Each row is a point. Before rounding, the points of a table are all equally far from one centre. They may lie mostly on one side of it. Write the centre, to within rounding.
(in the rows, 128 means zero)

Points (8 x 3):
[[118 176 172]
 [114 175 132]
 [120 184 140]
 [108 171 140]
 [119 113 184]
 [103 162 149]
 [112 130 184]
 [138 189 172]]
Centre: [157 139 148]

Points (10 x 4):
[[110 161  81 156]
 [140 146  61 139]
 [ 82 139  97 146]
 [ 93 155  83 135]
 [120 140  56 136]
 [ 85 134  91 156]
 [108 127  60 119]
 [102 138  61 135]
 [127 170  85 135]
 [ 99 120  63 129]]
Centre: [124 127  99 137]

Points (11 x 8):
[[ 82  94 121 115 177 112 117 201]
 [131 149 121 131 166 140 132 185]
 [ 86 111  77 163 178 135 154 163]
 [112  78 176 153 161 142 131 161]
 [104 119 110 153 173 190 172 160]
 [115  82 112 152 191 160 138 146]
 [148 126 129 108 162 116 142 196]
 [111  67  88 150 185 139 178 154]
 [136 108 134 139 191 155 136 192]
 [114  90 116 114 187 168 154 129]
 [116 145 114 160 175 147 140 165]]
Centre: [101  98 125 127 145 137 163 172]

Points (14 x 11):
[[128 165 125 159 122 103 107 166  88 110 101]
 [122 187  99 149 146 134  96 123  64 167  92]
 [126 137 112 141 107 152  92 156  72 156  63]
 [175 195 131 154 157 117 125 144  90 122  77]
 [130 159 115 187  75 127 103 123  77 131  76]
 [118 188  98 158 147 155 147 137  66 141  93]
 [115 137  84 122 109 130 119 136  59 146  51]
 [161 155 142 161 112 115 155 160 126 140 113]
 [159 122 100 174 134 134 114  99  74 158  29]
 [133 160  94 154 108 134  84 155  65 125  73]
 [149 174  96 149  98 107 144 151  77 154  87]
 [116 188 126 166 133 120 157 107  91 171  80]
 [173 194  93 139 111 120 110 142 128  77  93]
 [147 165 104 122 128 153 142 124  42 143  66]]
Centre: [144 143 105 140 129 139 122 103 117 126  89]

Points, 17 rows:
[[203  65 170 144 121 110 123 138 151 104 103 147]
 [201 117 183 161 154  93 104 157 144  98 100 177]
 [208 101 152 153  93 110 125 142 135 164  90 143]
 [163  77 125 123 117  74 160 112  96 122 109 119]
 [203  88 169 118  99 100 127 109 141 127  95 145]
 [174  73 135 116 116 126  84 141  98 115  88 174]
 [245  85 134 128 106  92 149 159 128 145 123 145]
 [216 136 188 143  88 122 137 130 128 117 132 170]
 [176 107 124 172 101 130 166 140 104 156 106 117]
 [189 132 178 146 115 132 142 166 143 109  72 172]
 [182  77 164  88  93  88 120 127 113 121 103 130]
 [180 111 179 155 151 101 154 126 136 128  94 102]
 [199  92 136 149 153 131 129  96 145 114  83 139]
 [172  86 132 116 133 139 143 202 147 108 114 203]
 [173  91 154 159 107  95 140 143 153 124  85 178]
 [207  84 112 162 141 114 106 181 133 153  99 176]
 [183 106 178 176 145 120 170 134 124 130 133 141]]
Centre: [174 136 120 120 132 112 121 157 131 112 136 136]

Points (24 x 18):
[[157  85 153 122 202  76  73 104 106  73 110 140 153 172 162 164 138 127]
 [171 104 164 137 197 112  85 147 103  87 105 143 179 147 151 128 126 139]
 [133  87 132 125 200  66  89 123 121  90 120 172 171 153 169 159 103 120]
 [140  88 121 103 189  92  91 121 132  82 150 147 168 153 192 141  97  99]
 [185 122 159 148 191 104  84 125 110  96 135 135 151 123 181 138 134 102]
 [164  95 139 120 195  78  86  91 124  72 119 130 168 148 145 136 124 129]
 [142  87 134 119 229 106  84 130 135  69 114 129 163 165 172 129 129 104]
 [179 111 159 137 178 103  86  99 109  75 105 147 158 151 169 132  97 104]
 [158  72 125 143 197  62  84 132 148  80 120 135 132 137 160 133 133 133]
 [137  66 149 107 194  98 110 136 128  80  97 121 150 137 173 155 150 119]
 [163  88 119 153 167  67  92 106  92  83 135 137 149 175 171 157 156 138]
 [148 104 140 123 202 106 114 126 118 101 124 136 161 148 206 159 105 116]
 [184 113 124 150 201  93  83 127 140 101 114 141 162 171 186 152 129 137]
 [139  90 147 144 199  84  93 130 126  69 124 155 163 135 185 147 128 128]
 [177 109 152 120 195  69  77 116 132  90 105 139 167 166 175 130 106 114]
 [144  89 127 118 206  67 105 105 124  84 124 140 139 144 186 142 130 138]
 [146  86 101 127 219  78  84 106 127  79 138 120 147 159 146 142 151 111]
 [147  99  95 124 187  77 110 126 130  93 117 121 191 168 176 131 142 105]
 [158  78  80 129 191  90  89 121 108  93 105 162 134 136 165 156 115 107]
 [160  99 162 150 191  89 123  92 130  89 109 117 143 162 176 153 148 106]
 [176  77 128 128 171  72  70 119 107  80 118 122 161 136 150 139 147 133]
 [171  74 151 116 193  75  81 110 104  97 129 146 153 158 184 156 119 102]
 [174  97 131 150 201  98 111 110 143  92  96 135 149 157 148 168 115  99]
 [181  96 147  92 188  92  95 103 120  88 114 153 176 175 141 143 145 116]]
Centre: [124 110 134 129 157 111  82 129 123 121 121 142 130 170 149 129 137 109]

Points:
[[ 62 165 150 149  80 124  97 167 102 167 119  80 137  96  94 179 140  61
   97  95]
 [ 81 176 152 126 105 170 115 155 125 188 151  92 170 113 117 165 164 114
   82  75]
 [ 97 192 145 141  86 110  95 140 111 168 134  66 153  94 100 170 106 117
  136 124]
 [121 128 132 143 126 112 116 156 106 157 146  67 178 112 114 194 142  81
   91  87]
 [ 90 161 152 147  82 159 102 189 102 169 107 118 149 104  93 158 172 135
   87  92]
 [ 52 147 146 159  93 118 127 154 131 172 124  86 140 103 111 188 115  74
   71  97]
 [110 162 170 116 107 145 123 190 124 147  94 107 181 103  98 163 159  94
   83  97]
 [ 87 167 147 144 103 142 144 127 106 176 153  68 117  79  92 180 147  83
   93  96]
 [102 157 144 137  96 163  84 176 121 145 133 116 148  79  67 156 137 132
  103 115]
 [ 81 182 115 121 144 166  97 155  52 135 123  99 152 104 104 162 146  91
  105  72]
 [122 195 141 120  77 141 125 170  88 160 104  97 140  76 101 184 143  99
  122 132]
 [ 88 178 109 127 108 140 129 128 101 156 128 104 164  53 114 166 143 106
   91 135]
 [ 82 158 163 142  82 139 140 150 120 129 112  82 145  68 138 188 123 117
   69 118]
 [108 163 150 161  83 117 117 157 109 177 160  76 131  98 101 203 132 115
  116  98]
 [ 75 157  94 109  69 142 136 127 113 192  99  94 132  95 107 174 119  94
   90 139]
 [ 91 151  90 129 108 158 130 149 141 189 119  82 176  81 117 189 120  80
  107  99]
 [102 153 129  96  85 144 136 180 104 190 121  91 176  89 118 194 161 116
  120  64]
 [ 97 150 134 132  97 107 118 192 144 177 162 105 137  87 125 168 163 137
   69  98]
 [ 77 162 126 150  98 155  95 149  76 154 102  88 160  92  99 178 141  97
   95 127]
 [ 82 125 153 124  94 142  84 114 117 179 116  83 136  84  91 164 162  99
   96 111]
 [105 148 106 115 121 139 127 181 134 132  86 121 145  46  85 154 146 110
   92 101]
 [128 135 134 111  87 147  96 166  69 142  80 104 148  75 102 154 136  63
   85  95]
 [ 64 137 156 150 106 140 120 127  87 162 117  61 139 130  93 166 144 120
   94 127]
 [108 161 138 125 103 213 113 204  91 169 121 125 152 115 128 176 133 102
  113 111]
 [125 157 135 104  59 135 141 180  91 191  99  84 151  69 124 156 127 122
  101 134]
 [ 95 185 129 148 122 106 152 180 119 167 119  73 150  61 148 185 105  88
  108  82]]
Centre: [100 142 128 117 106 135 126 157 114 149 123 108 121 115 138 135 120 104
 122  89]

Points:
[[170 119 163  56 165 151 124  52  99  50 144 180 134 117 107 133 101 135
  147 143  99 162 129 102]
 [129 132 119  72 150 130 156  73 153  93 187 201 114 133 100 164 105 128
  147 151  80 158 152  80]
 [117 117  99  76 125 143 107  77 156  55 172 158  97 138  80 116 100 150
  134 162  80 122 125 113]
 [167  84 132  73 156 193 148  70 129 115 181 178 114 125  95 119 107 121
  165 165 116 158 144  92]
 [168  78 161  73 178 156 130  89 129 104 174 171  98 146  84 119 125 113
  124 130  93 143 161 135]
 [165  69 159 110 142 200 113 101 114  76 163 158 103 126  94 145 111 122
  147 138  95 149 128 121]
 [124  92 128  76 135 159 136  81 132  59 155 187 130 110  72  98 102 143
  129 151 119 149 132 122]
 [136  80 158  88 165 156 118  66 143  89 148 188 115 129  84 140 106 163
  114 180  99 148 123 100]
 [155  88 151  46 132 166 134 107 162  89 132 159 102 105  98 145 122 127
  127 147 103 131 120  67]
 [120  80 145  56 177 170 164 103  96 112 157 152 130 143 109 157  94 128
  143 148  91 181 146 111]
 [124  94 134  80 168 221 140 102 151 100 157 173 110 136 102 131 121 128
  153 137  74 149 158 122]
 [140  94 117  53 155 185 143 107 125  61 148 185 100 146 124 113 109 132
  154 145 106 132 136  86]
 [138  93 177  90 148 136 134  92 131  74 165 184 134 115  88 156 136 135
  141 147 112 163 192  76]
 [154  99 156  94 155 143 130  77 106  93 134 168 102 114  51 111  85 130
  157 175 101 179 145  75]
 [159  76 131  70 144 164 136  71 125 108 145 182 115 165  80 113 108 152
  173 164 105 172 158 113]
 [135 114 147  41 142 160 176  88  79 109 140 142  85 136 114 137 146 115
  144 132  79 163 120 108]
 [146 124 139  60 159 183 160  45  80 102 157 157 134 113  94 123 114 137
  150 122  60 159 147 132]
 [114  91 182  68 158 197 132 111 145  79 103 162 123 119 116 125 144 141
  125 150 119 144 131  69]
 [166 106 135  48 184 157 137  89 127 118 161 156  94 107  85 115 161 184
  159 158 144 185 131 120]
 [128 103 142  35 144 128 127  69 123 102 149 173 134  86  92 146  99 112
  140 131  93 164 134  96]
 [164  46 136  81 124 179 148  89 134 100 132 135 109 137 105 110 127 166
  145 133  81 159 164 119]
 [105  81 110  60 128 203 116  78 121 108 126 153 135 134  85 120 116 168
  174 151 110 143 102  86]
 [118  99 138  34 154 174 138  88 137  59 156 146 100 124 110 142 117 136
  148 149  80 170 158  77]
 [165  83 143  75 145 158 142  59 129  81 160 173 114 115  98 155 141 128
  157 172 101 169 162 111]
 [125  94 145  68 147 161 168 105 108  65 172 159 114 151 127 172 148 145
  153 140  83 161 106  89]
 [163  80 114  71 165 186 158 118 139 113 174 168  88 133 116 145 143 135
  129 134  66 169 146  77]
 [138 101 139  45 154 148 156  79 127  86 148 154 130 113  71 109  95 124
  145 180  93 167 117  93]
 [119  89 130  86 120 160 133  95 136  98 157 185 110 117  94 156 115 126
  167 135 101 180 190  78]
 [148  87 105  92 135 156 150  45 112  93 180 151  99 158  50 144 126 130
  159 148  85 127 121 103]
 [150 105 147  53 160 165 139  94 127  89 137 196 123  93  97 140 154 135
  144 149 116 197 157  92]]
Centre: [143 145 116 119 164 144 120  88 129 113 139 115 136 141 111 124 135 143
 134 119 117 156 135  86]
